Each row is a point. Any point is a mix of the corners, with weights that add up to 1. It lies inside the corners' shape when no weight is negative. Say inside or outside, and name the corners with a negative weight.

Corners:
(1): [-2 17 26]
(2): [  6  47 -73]
(3): [ 11 -59 -40]
(4): [33 50 36]
Points:
[ -6  -5 -64] -> outside (4)
[ 11 -49 -36] -> inside
[ 10 -44 -32] -> inside
[18 33 26] -> inside
[22 61 19] -> outside (3)

Corners:
(1): [-33 -60  40  71  -1 -38]
(2): [-46 -16  -4 -38 -36  86]
(3): [-92  22 -25  -1 -51  78]
(4): [-65  33  44   4 -10  78]
(5): [ -6 -63  30 113  -7   5]
(6): [ 39  12 -10 -16   2 -15]
(7): [ 43   9  26 -19 -51 -11]
Points:
[-46 -13   8  26 -28  23] -> inside
[-15 -19   4  18 -22  16] -> outside (4)
[-22 -30  28  56 -10  12] -> inside
[  7 -18  23  27 -30   7] -> inside
[-49   9 -11  -2 -33  50] -> inside
[-55   6  -9  12 -34  49] -> inside
[ -8 -34  22  52  -9  -5] -> inside
[  4  44  28 -44 -41  14] -> outside (2, 5)

Corners:
(1): [ -2 -15  75 -57  29  18  18 -57]
(2): [  3 -45 -24 -61 -85 -79 -41  -5]
(3): [ 24  -1  56 -16 -47 -50 -69 -33]
(4): [-16  50  34  41  -6  11  17  45]
(5): [ 43  25 -14  15   8 -83 -22  49]
(6): [ 13 -29  19  -5   7 -81  41 -36]
(7): [-34  60 -24  -4 -73 -74 -44 -48]
(8): [-28 -44  12  20   1   3 -82  71]
(9): [ 49 -12   7  32  -7   0 -46 -45]
Points:
[ 22  19 -30  28  -3 -76 -12  45] -> outside (1, 3)
[ 15 -17  21 -18 -20 -54 -39 -26] -> outside (4)
[-11  -2  20  -2 -13 -37 -25  21] -> outside (9)
[  7  -2   6   5 -37 -50 -36   6] -> outside (1)
[-11   8  40 -19 -23   0 -34 -18] -> outside (5, 6)
[  3  12  12  -8 -43 -49 -41 -28] -> inside

Corners:
(1): [ 20  23  60  21  -7 -81  82  58  74]
(2): [ 15 -10 -88  16  36  21  10 -35  32]
(3): [  6 -64  33 -57  15  30  11 -45 -55]
(4): [ 31  21 -60  20  96  51 -14 -47 -28]
(5): [  9  46  71  -2 -45  38  70 -22  48]
(6): [  8  17 -25  49 -12  -6 -39 -68 -28]
(7): [-36  -9   3 -96  37 -42  22 -31 -45]
(8): [ 82  50  41   1 -81  27   5  30  71]
(9): [-23  22  55   8 -30   0   8  44  67]
(10): [  -9   30 -109   53   18   44    5   -5  -39]
Points:
[ 23   8 -18   7   3  -9   1  -5  15] -> outside (5)
[  9  14 -45  12  10  17   8 -16   0] -> inside
[ 10  18 -32 -25  36 -10  23 -32 -19] -> outside (3, 9)
[ 5  1 -9  8 12  0  4 -4  2] -> outside (5)
[ -4 -28 -76  -8  63  10  10 -28 -13] -> outside (5, 6, 8)
[  6  31  23   1 -17  25  42 -17  21] -> inside
[ 29  19 -28  30   5  14  12 -17  15] -> outside (7, 9)

Corners:
(1): [ 95 -61 -24 -33 -18  52  47  42  38  37  49  23]
(2): [ 12 -28   1  36  17  51   4  91   6   7  33  25]
(3): [-31  11 -22 -60  65   3  40 -35 -40 -91 -25  29]
(4): [ 17 -44   5 -12 -66   6  -1  79  28  44 -25 -25]
(5): [-15  40 -50  78 -55 -28 -44 -43  62  18  -9  32]
(6): [  47  -65   62  -21   32   31   31  -27  -44 -100  -28  -33]
(7): [  -9   68  -16   78 -103  -71  -29   -5  -28   37   24   59]
(8): [-46  34  71  16  39 -24  75 -53 -28 -55 -22 -58]
(9): [ -62  105  -26   70  -46  -40   54  -60  -35 -108  -16  -44]
(10): [-30 -24  32 -41  -6  56   1 -38 -17 -54  33 -20]
(11): [-65 -13 -26  60  11 -61  48 -62 -30 -39  23 -18]
(12): [ 81 -37 -35 -39   5  35 -54  42  -2  35  59 -21]
(13): [ 21 -33 -25 -14  34  83   7 -43 -73 -11 -16   9]
Points:
[-20  14 -23  46 -20 -21   1 -34  13 -11   2   6] -> inside
[ -7  -1   3  -4  -2  14  13 -19 -21 -26   7  -2] -> inside
[ 17 -21 -26  33 -15  41  -9 -26 -26  -8  26   9] -> outside (3, 4, 8)
[-10  15  -4  29 -20 -10  17 -23 -14 -41  -4  -9] -> inside
[ 25 -25   1   1   3  25  22  10  -8 -17  14  -2] -> inside
[-28   5   7  21  -2 -14  28 -33 -20 -32  10 -14] -> inside
[ 17 -34   8   5  -9  23  10  36  42  -8  26 -41] -> outside (3, 7, 13)
[ -6   1  18   8  13  11  31 -26 -30 -38  -8 -18] -> inside
[  5 -18   0  -4 -10  -5  -3   9   8  -2  16   1] -> outside (9, 13)

Corners:
(1): [ 84 -66  39 -33  31  34 -85 -69  48   9   5  34 -27   6]
(2): [ 52  67   8 -49  -1 -53  -1  49 -13  41 -30 -51 -64 -29]
(3): [-13  41 -40  22  13 -16   8 -50 -45 -25  38  36 -51  36]
(4): [-36   3  62 -51  -3 -34  -2  27 -24  17  15  41  -9  -4]
(5): [ 36   1 -29 -38 -34  35 -42  27  23  39  39  58  26  60]
(6): [ -35  -39   70    2  -14  -75 -117  -23   -1   -2   36   24    0  -57]
(7): [ 53 -37 -46  49  34 -33 -23  -4 -43 -74  16 -23  14 -46]
(8): [ 26 -55 -34  27  28 -45  18  18  44  34  17 -67   8  14]
(9): [ 17  -5  48 -37   2 -61 -60 -34   5  33 -30 -61  51 -23]
(10): [ 16  80 -46 -48   6  42  -7  34   4 -64  63 -18 -43 -11]
(11): [ 19   2 -71 -65 -33  20  65  -5  31 -69 -19 -58 -52  91]
(12): [ 38  28  32 -12  20 -58  48 -14  51 -65  44 -16  13  89]
(13): [ 20 -10  77  17 -11  13 -42  -8  58  24  -1 -37 -15  15]
(14): [ 68  18 -29 -43 -60  40  26 -57  -2   5 -15  46 -59 -24]
(15): [ -7  32 -20  13   9   4   6  -9  47  26 -36  64 -19  12]
Points:
[ 34  -3  -2 -23  -2 -10 -17   6  18  -2   5 -14  -9   6] -> outside (3)
[ 48  18  30 -84 -24 -18 -27  23  34  32   7 -18 -21  11] -> outside (3, 7, 13, 15)
[ 37 -24 -31  -9   3  38  -7 -22  27   0  12   0 -10  14] -> outside (2, 6, 12)
[ -9  49 -30 -48  -6 -31  51  16  -8   5  12   8 -17  43] -> outside (1, 6, 7, 13)
[ 42  29  -2 -33 -15 -13   0   1   1  14 -10  -8 -42 -11] -> inside

Corners:
(1): [ -8  44  16 -50 -63 -34  52 -29 -12  78 -13 -32 -33  27  20 -53  15  -1]
(2): [ 30  31  46  18 -29  53 -39  51 -17  69  35  -2  27 -10  16  46  18 -44]
(3): [-60 -28 101  10 -36   0 -29 -32 -34  52  21  -3   5  -8  11  29   9 -38]
(4): [ 71  12  27 -48 -16  33  45 -93 -18  69 -61 -55  -9 -41  23 -47  44  22]
(5): [ -8  41  82  36  16 -19 -40  12 -25  42 -22  10  55  17 -30  53  18  40]
(6): [-22  -5  13  40 -50  48 -31  19  35  57 -15  -6  -6 -26  38  37 -35  46]
(7): [-29  35  37  44 -35  26 -18  26 -45  17 -17  45  29 -23  70  64 -59 -48]
(8): [ 21 -31 -19  -5  20 -66  49  -3  73  24  96 -37  52  10  45  -9 -69  14]
(9): [ 91 -10 -12 -30  39 -23  10 -26  -7  72 -57 -32 -21  20  69 -60 101  35]
(10): [ 36  11 -73 -35  59  -8   7   9  18  40  85 -16 -36   3 -15  21 -88 -25]
(11): [ 59  -4  49  13 -32 -25 -20  39 -56   1  13  28   1   9  -1  14 -42  -1]
(12): [-10  -2  85 -11   0   8  19  71  11  18 -22  -7   2 -21  10  84 -83 -29]
(13): [ 20  15 -29 -51 -22 -51  39 -48  81 -18  24 -41 -39  47  31 -18 -31 -21]
(14): [ 12  10  73 -19   4  47  18  28  30  83 -15  20  32  87   8  42 -57  -7]
(15): [ 37  46 -33 -97  17  19  23 -14 -29  11   1  -1 -18  16   6 -80 112  70]
(16): [ 14  26   0  14 -14   5  71 -47  28  34 -37  17 -34  -2  12 -68 120  43]
(17): [  2  12  57  35 -18  17 -11  14 -64  25  61 -45 -20  -8  37  78 -41  12]
(18): [ 13 -43 -86 -15  18 -31  66   7  33  -3  21 -45  55  45   2  -6 -46 -22]
(19): [ -8  36  94  67   0  47 -24  55 -13  29 -28 -13  21 -12   6   6 -64 -22]
Points:
[  8  14  22  -6 -11  -4   5  -4  15  31   2 -11   1  16  18  12 -12   2] -> inside
[ 11   3  46  13 -15  13 -10  17 -11  32   4 -17  19   2  30  33 -15   3] -> outside (1, 10, 16)
[ 13  -3   4  -4  -6 -16  21   1  19  29  25 -20  16  11  23   5 -28   2] -> inside
[ 11  16  31   8 -18   8  -1  14 -15  32   2   8  10   4  27  23 -25 -14] -> inside
[  8  22  42 -24  24 -10  21  -3   6  46   2  -4  -5  35  23   6  -1   6] -> outside (2, 4, 6, 11, 18)

Corners:
(1): [ 20 -33  -5   4  26 -19  -8   4 -21 -14 -15  46   2   8  14  -1  22 -19
  29  23]
(2): [ 16 -58  19  32  11 -49   6 -49 -38   9 -12  -1  51 -25 -18 -14  -4  16
 -11  18]
(3): [-20  12  12  33 -57 -10  -4   4 -12 -10  -2 -16  16  17 -15   7   0  -1
  11 -59]
(4): [-22  10  54  31 -32 -13   3 -28  13   0  18  -1   9 -18  35  -6  31   5
  17 -20]
(5): [ -3   1 -40  16  10 -36   2  57  13 -11  -9  -8 -31  29  26  52   9 -40
  15 -41]
(6): [ 15 -17  54 -18  25 -66  10  39 -11  -2 -23  14   1 -11   7  -1  17 -21
 -13  20]
(7): [ 16   4 -26   9   2  16  30  16  -8 -20 -19  24 -20 -14 -12 -14   2   0
   8  19]
(8): [-26  29 -16   3 -27  24   1  14  31 -25 -11 -14   0  43 -35   4  -9 -19
  10 -67]
(9): [  2 -19 -21   0 -32  17  15  19  -1   8 -24  -9 -31  -3   1  37  21  -5
  11  19]
(10): [-12  43 -25 -16  -7  29  13  28  10   9 -31  15 -26  18 -27 -30 -33   5
  16  -1]
(11): [-10  35 -29  30 -61  50 -55 -42  28 -21 -27 -17 -18  20  -2  -8  33 -10
  22  17]
(12): [-19  12  20  -9  19   5  -8  -5 -42 -16  -9  -1   1 -16 -20 -10 -34  -4
  -1 -74]
(13): [  2 -63 -14  21  12 -10  26  40 -22  -5 -20  61 -19 -10  42  29  11  -7
 -22  29]
(14): [ -6 -11 -13  26  11   7  15   7 -24  14  -8   7  26  -9  -4  51  17  53
 -15   2]
(15): [ 38  -4  11  19  -4  16  -5 -13  -2   3 -22 -10   2  -6 -27  -1 -30   3
   1  29]
(16): [ -5  10 -22  20   3  16   5  19   0 -22 -50  -7 -22  49   2  16  22 -28
  18   7]
(17): [-14  14  19  -5   9  28 -39 -15 -17 -24  -7 -11  -8  10 -33 -26 -20  32
  12  21]
(18): [ 14 -35 -21  33  15   1   4   2 -19   8   0  22  -8  -7  10  -8  47 -21
  -4  -8]
(19): [ -7   3  -8   4   1  18  12  -3 -28   5  -3   3  26 -15 -21 -18  -8  -5
  -7  19]
(20): [  7  37 -33   2 -24  14  14 -11  -8 -24  -3   7 -32  38   6 -21  15 -27
   7 -38]
(21): [ -24   -2  -21   22    1   -4    1   27    5   -6   27  -15   11  -16
  121   -7   44    8   16 -101]
Points:
[  9 -22 -28  16   1 -18  17  18   4  -6  -7  39 -15   3  42   6  46 -17
  14   1] -> outside (3, 12, 15, 16, 17, 19)
[ -5   8 -29   3  -9  22  -1  24  -2 -14 -26  13 -23  25 -20   8   7  -6
   7  14] -> outside (2, 4, 12, 15, 21)
[ -2  13 -12   6   1  13   3  10  -2  -8 -13   3 -12   9   3  -3  11  -6
  10  -9] -> outside (2, 3, 13)
[ -9  -2  18  14   1   5 -12 -15 -23   1   1   5  15 -15   7 -18   2  21
  -7 -11] -> outside (1, 5, 7, 8, 9, 16)
[ -2  -3  -2   8   2  -3  10  14  -9  -3 -12   7  -2   3  -1   5   2  -1
   4 -10] -> outside (11)

Corners:
(1): [-21  55 -58  87  79 -20 -57 -17 -51 -18  -6  -2  24 -46 -23  -4  -8  18
  17 -12]
(2): [-33  -8 -12  44  56 -47  17  -2  27 -23   1 -48  70   0 -21 -31 -55  22
  52 -23]
(3): [-25  62 -60  87 -11 -20 -12 -84   3 -28  -3 -63  52  -2  -6  55 -22  -9
  29 -21]
(4): [ 31  40  13 -38 -38 -31  -2 -34  54 -25   7  29 -27  40  45 -43 -14 -79
 -42  -6]
(5): [-79  86 -30  47 -48 -42 -24 -44 -18   9   3  31  21 -17 -13  -5 -27  77
  84 -36]
(6): [-90  76  26  79 -33 -46 -31  -1  37  15  57  12   5   7 -12  47 -25  60
  49 -24]
(7): [ 69  -3  69   0 -91   1  30  59  10  16  50 -22  52 -42 -67 -34  43 -20
 -37 -23]
(8): [ 97 -25  14 -63  51  33 -34 -33   6  49 -32  59  28  -2  27   7   5   0
 -60   4]
(9): [   2    1   30   10  -78  -30   72   34   -5   77   -9   -9  -25   -9
 -104   -5   89    1  -27    7]
(10): [ 14 -41  17 -22 -18  61  17   2  49  -6  21  95  17 -15 -25 -56 112 -63
   8  38]
(11): [ 27  32 -53 -54  -9 -17  15  73   9  38  39  19  43  -5  11  41 -68  -7
   5  -5]
(12): [   9   51   16   73    6  -66   10  -40   29   22   33   55   33  -50
   -9   45 -105  -26   46  -27]
(13): [ 23  28  42  -7 -31  -6  40  41 -62 -31  35  44  29  27 -67 -23 102  15
   8  49]
(14): [ 89 -58  -2 -54   4   6  43   5  41  -1  13  24 -64 -72  71 -43  44 -30
 -60  34]
(15): [-27  53 -11  89 -17 -85 -24  25  14 -25 -23   4  78  -9  25  14 -35   5
   9  57]
(16): [ 18  15 -50  99  14 -35  -9   4  30  28  42  29  47  18  11  -2 -18  46
  30 -58]
(17): [  5 -31   9  36 -97  63  30  57 -27  20  43   9  15   5 -77 -64  26  -7
 -41  71]
(18): [-30 120  -2  70  -3  10  10 -14  46 -23 -25  12  20  -7 -21  35 -62  39
  25 -49]
(19): [ 98   7  18 -21  -2 -12 -12  32  58  50 -36 -18 -76  -6  81 -38   7 -56
  -7  26]
(20): [ 60  46 -14 -49  -6 -15 -14 -30  86  22  39   8  23  -1  57 -63   4 -17
 -35  81]
(21): [-54  63  -6  53 -13 -49  50   2 -47  28  27  -8  88 -49  55   4 -54 -24
  20 -17]
Points:
[ 24  25  16  29 -32   4   5 -10  20  -5  19  30  12 -10 -32  -5  35   1
 -27  20] -> outside (2, 5, 11, 19, 21)
[ 48   3  13 -15  -5 -12  16  -1  20  28  16  29   3 -16   5  -7  30 -37
 -22   4] -> outside (2, 5, 15, 17, 18)
[  9  27  -5  20 -11 -18  -1  -2  28   6  13   5  17  -6  -2  -6  -4   3
   4   9] -> outside (21)
[ -1  33 -21  24 -10 -11 -12   5  21 -16  18   3  11  -5  10 -28   4   9
  18   6] -> outside (8, 9, 12, 21)
[ 40  17  -2  -2  -4 -10  15  -8  17   8   9  13  11 -24   8 -13   2 -19
  -9  -8] -> outside (6, 15, 17)
[  9  27  -3  18 -18 -27  11   4  20  13  12  -2  19  -3   2  -5 -20  -1
   3  -3] -> outside (1, 10)
[ 33  16  15  11 -19  -2  12  -7  24  -5   8  11  25  -9   9 -26   0 -12
  -5   7] -> outside (1, 6, 9, 11)
[ 11  32   1  20  -9 -18   5   7  -3   1  15  15  23  -7 -14 -15  18   1
   2  20] -> inside

Corners:
(1): [ 41 -37 -17  14  26   8   1   6   8 -46 -29  39  25 -99   2  26 -18 -20
  13  10]
(2): [ -1  22  -1  -8 -21  27 -11  33 -24  10 -10  -6  11  15   3  10  14 -14
  11  16]
(3): [ 48  33  56   6 -10   9  -1  28   5 -12 -27 -24  13  16  38  -7  33  -5
   9  -8]
(4): [-53  19   4 -31  -6 -21 -19  15 -14  -9  29  16 -35  -8 -16  -2 -17  67
 -33 -17]
(5): [-26   7  -1 -31  39   9 -30  25  33 -10   3  35 -20  16 -19 -24 -29 121
  -9   6]
(6): [ 28  32   7  22 -27 -16 -28  -5  70   8 -11  15  29 -19  -4   1   8 -26
   2 -13]
(7): [ 12  26  23  24 -11 -24  -2   7 -19   6  15  34 -11  29 -10 -18   1 -26
 -12   5]
(8): [-39  23  11 -11   2  19  54  36  54  13  31  14 -22   8 -25  44  27 -51
  23 -13]
(9): [ 22  16  67 -30 -26 -22 -46   8   9  -1  -6  -1   6 -29 -36  -9 -30 -22
  42   6]
(10): [ 36  11 -11  30  31 -11 -27 -53 -16  -5   5  18 -17  23  13 -13  23 -11
 -80 -16]
(11): [ 11 -75 -10  33   0  -7  -1 -25 -26  15   9   7 -26 -15 -18   2 -44  -7
 -65  17]
(12): [-34  30  51  -6  47 -13  18   6   2 -35  34 -52  13  21  -1 -18  -2 -19
 -42 -16]
(13): [ 46  38 -29  26 -21 -39 -18 -17  44 -18  -5  34  -2  -2  49  21   5 -34
  33  -9]
(14): [-20 -20 -32  21 100 -45  64   0 -16  10   4  16  35 -66  -8  24  -2  84
 -41  -7]
(15): [-24  49  37 -64 -28  -9  -4  11 -20  17 -56  38   4  18  11 -12   2  -7
  30  -9]
(16): [-31 -46   5  20 -11  63  54 -63 -42  13   5 -19 -10  13 -29   7   5 -10
  20   8]
(17): [-63  15  -7  19  11 -26  -9  21 -16  48 -80 -25 -26  16  -9  -3  11 -19
   4 -30]
(18): [-42 -61 -19 -13   8  -5   2 -16 -20   5  15  11  -4  20 -26 -10  15 -28
  18  16]
(19): [  4  32  29  -3  20  18  -7   9 -11   2   4  24  22   5  38  -8 -16 -29
  26 -40]
(20): [  2  11 -14  -5  23 -11 -35   1  -8  14 -37   9  -5 -42  72  -8  11 -15
  -1 -16]
(21): [ 17  20  -2  -7   1  -6   0  14 -10 -15   4  -8 -11  33 -18 -30  -8 -10
  -5 -29]
Points:
[-10  -3   2   8   8  -2   2  -2   4   2   1   5  -4  -4   0   6   6 -10
  -2  -3] -> outside (15, 21)
[-20  -2   4  -4   5  -3   4  -1  -6   3  -2  14  -5  -9  -2   7 -13  -4
  16   0] -> outside (3, 6, 10, 21)
[-3  5 10  1  6 -5 -1 -5  7  0 -5 14  0 -8  7  3  1 -9  7 -8] -> outside (2, 21)
[ 12  -8  -2  20  12 -15   3 -20 -25   4 -14  11   8  -6  23   4   8 -36
   4   2] -> outside (4, 5, 6, 8, 21)
[  7 -15  -9  14  20  -3  -4 -10   1  -3 -17  -2   3  -9  -1  -3  -4  21
  -6   4] -> outside (4, 7, 8, 15, 19)
[ 38  -1  20  13  10 -11 -12 -29  -3  -9  -8  21  25 -24  26  -4  -2 -37
   2  -4] -> outside (2, 4, 5, 8, 17, 21)
[  5   2  19  -7 -19  -4  -7  -7   0  -6  -9  -3  -5   5 -19   0   1 -29
   6   0] -> outside (5, 7, 14, 19, 20)
[ -9  18   8   2   3  -5  -1   3  -2   7 -18   4   3  -6  12   5  12 -22
  11 -11] -> outside (5, 11, 21)
[-3 -1  5  2  6 -1 -1  1 -2 -3 -2 10 -1 -1 -7 -1 -3 -3 -2 -4] -> outside (20)

Corners:
(1): [-75 -67   3 -71 -24  41  16  48  27  46 -36  22  27   1  23 -14  14 -44
 -62 -33]
(2): [-97  22  43 -45 -43 -37  16  33  -7 -34  23  25 -63  15  -6  22  43 -50
 -44   9]
(3): [ 50  17 -32 -28 -12 -54 -24  -8  14  37 -34 -60 -38 -51 -67 -43 -14  51
 -36 -67]
(4): [-22 -47  25 -13  66 -18   5  55 -28   6  39 -69  43  12  -1  45 -22 -16
  61  55]
(5): [  5 -17  -4  31 -75 -33 -83  11  18  47  -2 -93 -75 -76  -1  89  57  31
 -41 -80]
(6): [-72 -37  55  41  55 -10   5  17  -3  47   2 -60 -14   3 -64 -45  83 -32
   1 -86]
(7): [ 18 -34 -44  22  -4  -4  69 -46  36 -10   9  63 -20  -4  -4 -57 -51  89
  44  -5]
(8): [ -1  32  21  15  27 -45 -27   6 -53  49  48 -17 -25 -42 -18   0 -20  38
  -4  27]
(9): [ 16 -59  31  -1 -32  63 -60 -16 -30 -34  41  70   9 -23 -47 -45  55  61
 -25 -35]
(10): [ 43  66  32 -64  -5  47   4  -4 -42 -45  23 -59 -55  15   1  99 -59 -55
 -65 -58]
(11): [ 11  13  34 -10 -48 -11 -56 -29  37 -15  51  10 -24  51  56   7 -34 -23
 -39 -16]
(12): [-56  20 -26   5 -47  10  94  76 -21  55 -27 -80  64  61 -16  38 -36 -36
  12  61]
(13): [-90  54   1  19  23  42 -11 -17 -15 -12  42   3 -86 -16   6  13  77  36
  17  57]
(14): [ 36  15 -46 -30  23  27  80 -37 -19  68 -43 -19 -90 -38 -58  25  74  -9
 -53 -10]
(15): [ 38 -15 -30  27 -61  26 -62  50  -4  66  -9 -64   8 -48 -15  14  21  22
  41 -58]
(16): [ 25  26  55  36  -5  27  62  38 -15  19 -60  50 -47  11  15  75 -25  -3
 -14  -9]
(17): [ 33   4  49 -22 -13  15  71 -64  13 -42  62  44  37 -28  32 -56  -2  37
  -2 -32]
(18): [-79  -1 -45 -73  39 -14 -43 -70  24  18  25  32  51   3  61 -14  20  80
   0 -49]
(19): [ 21 -20 -21  -7 -31 -13  -3  48  24  12  -3  33  25  32  60 -37 -43  62
 -42 -44]
(20): [ 61  62 -56  46  30 -26  17 -36 -34  19  36 -96  25 -82 -38  76 -36 -14
  57  29]
(21): [-100  -43   13  -51  -32   12  -28  -34  -20   -5   -5    7   49   26
   95  -39   -1  -49  -38  -65]
Points:
[-13 -14 -24   2 -18  -8   3   2  -2  43 -20  -6  -3 -26 -14   0  18  22
 -15 -32] -> outside (4, 10, 11, 13, 17)
[ 17  11 -10  11  20  41  59   1  -9  17  12  -6  21   5  -6  19 -10   6
  24  22] -> outside (2, 3, 5, 8, 21)
[-58 -40  24 -28 -21  28 -18   0  17 -23  19  50  24  31  56 -38   7  12
  -6 -52] -> outside (3, 5, 8, 12, 14, 20)
[-20  14  36 -17 -13  26  22  23 -23  12   1 -15 -25  17 -13  12   9 -36
 -28   1] -> outside (5, 7, 18, 19, 20)
[-15   3   4  -9  -5  -4  15  -4   0  17   6 -17  -5  -7  12   3   1  -1
 -11 -25] -> outside (9)
[-16   4  -1 -13 -17   0   4  -2   6  11   8 -18  -8  -6  13  11   4   5
  -7 -28] -> outside (8, 9)
[-17  -3  16 -17 -26   4  -9 -14   8 -16  16  20 -19 -15  11  -9  14  12
 -24 -43] -> outside (4, 8, 12, 14)
[ -2   2  -3  -5 -15  -3 -17   3  -1  22   7 -22 -14 -15  -5   0   5  16
  -7 -30] -> inside
[-19   1   6 -17  -7   5  10   4  -5  12   9  -5  -2  -2   4   1   2  -4
 -13 -17] -> outside (5)
